Each row is a point. Each copy is the shape, with its points in the same order, stretched, turned, moved and blurred by noise. Is it also mirrored, or only turned?
In the rows, 100 means zero.

Shape (8 x 2)
array([[ 83, 129],
       [ 53,  81],
       [ 56, 127],
       [164,  85],
       [161, 106],
       [ 59,  76],
       [ 96, 133],
       [ 80,  49]])
Copy 1 (8 x 2)
array([[112, 113],
       [ 94,  70],
       [113,  90],
       [ 34, 146],
       [ 51, 150],
       [ 89,  71],
       [108, 115],
       [ 56,  83]])
Copy 1 is: mirrored
Copy 2 (8 x 2)
array([[157,  83],
       [115,  34],
       [172,  50],
       [ 65, 160],
       [ 92, 155],
       [105,  41],
       [163,  96],
       [ 54,  54]])
Copy 2 is: mirrored

Shape (9 x 3)
array([[ 92, 148,  72],
       [ 46, 151, 166],
       [ 90, 108, 144],
       [ 56, 116, 120],
       [ 95,  62,  48],
       [ 35, 148,  80],
       [ 61,  23, 115],
       [103,  63, 118],
       [ 68,  48,  41]])
Copy 1 (9 x 3)
array([[149,  76,  99],
       [160,  80,  23],
       [102, 100,  70],
       [122,  77,  64],
       [ 58,  78, 135],
       [159,  41,  64],
       [ 21,  81,  89],
       [ 59, 107,  98],
       [ 49,  59, 124]])
Copy 1 is: only turned
Copy 2 (9 x 3)
array([[ 29,  89, 119],
       [ 73, 173,  89],
       [ 91, 133,  83],
       [ 80, 138, 116],
       [ 86,  63, 159],
       [ 39, 124, 154],
       [152, 115, 152],
       [111, 102, 105],
       [ 97,  66, 190]])
Copy 2 is: only turned
Copy 3 (9 x 3)
array([[107, 155, 104],
       [180, 130,  65],
       [134, 100,  66],
       [146, 114,  95],
       [ 73,  86, 132],
       [146, 152, 129],
       [124,  29, 110],
       [103,  66,  85],
       [ 87,  75, 151]])
Copy 3 is: only turned

Shape (10 x 4)
array([[ 75, 146,  91,  65],
       [ 84, 121, 107,  48],
       [ 69,  50,  60, 118],
       [ 70,  31,  75, 116],
       [159, 117,  95,  50],
       [155, 150,  76,  60],
       [ 71,  65, 117, 127],
       [ 49, 104,  68, 108],
       [ 82,  68, 105, 128],
       [174, 136,  88,  82]])
Copy 1 (10 x 4)
array([[140, 128, 117, 102],
       [150, 128, 127, 107],
       [  5,  59, 128, 134],
       [ 22,  56, 140, 150],
       [145,  69, 113,  61],
       [142,  80,  95,  47],
       [ 81,  71, 117, 162],
       [ 52, 108, 128, 126],
       [ 70,  71, 110, 149],
       [138,  52,  75,  50]])
Copy 1 is: only turned
Copy 2 (10 x 4)
array([[104, 115, 110,  58],
       [ 95,  88, 120,  76],
       [ 73,  70,  37,  93],
       [ 72,  51,  43, 104],
       [ 77, 118, 123, 121],
       [ 84, 149, 120, 104],
       [116,  62,  55, 107],
       [ 98,  98,  60,  59],
       [110,  74,  54, 106],
       [ 94, 148, 107, 127]])
Copy 2 is: mirrored
Copy 3 (10 x 4)
array([[148, 124, 124,  74],
       [142, 122, 106,  71],
       [ 50, 113,  88,  60],
       [ 51, 136,  73,  72],
       [151,  72,  67,  92],
       [157,  48, 107,  85],
       [ 62, 153,  85, 118],
       [ 92, 138, 131,  69],
       [ 64, 134,  91, 112],
       [134,  44,  94, 108]])
Copy 3 is: mirrored
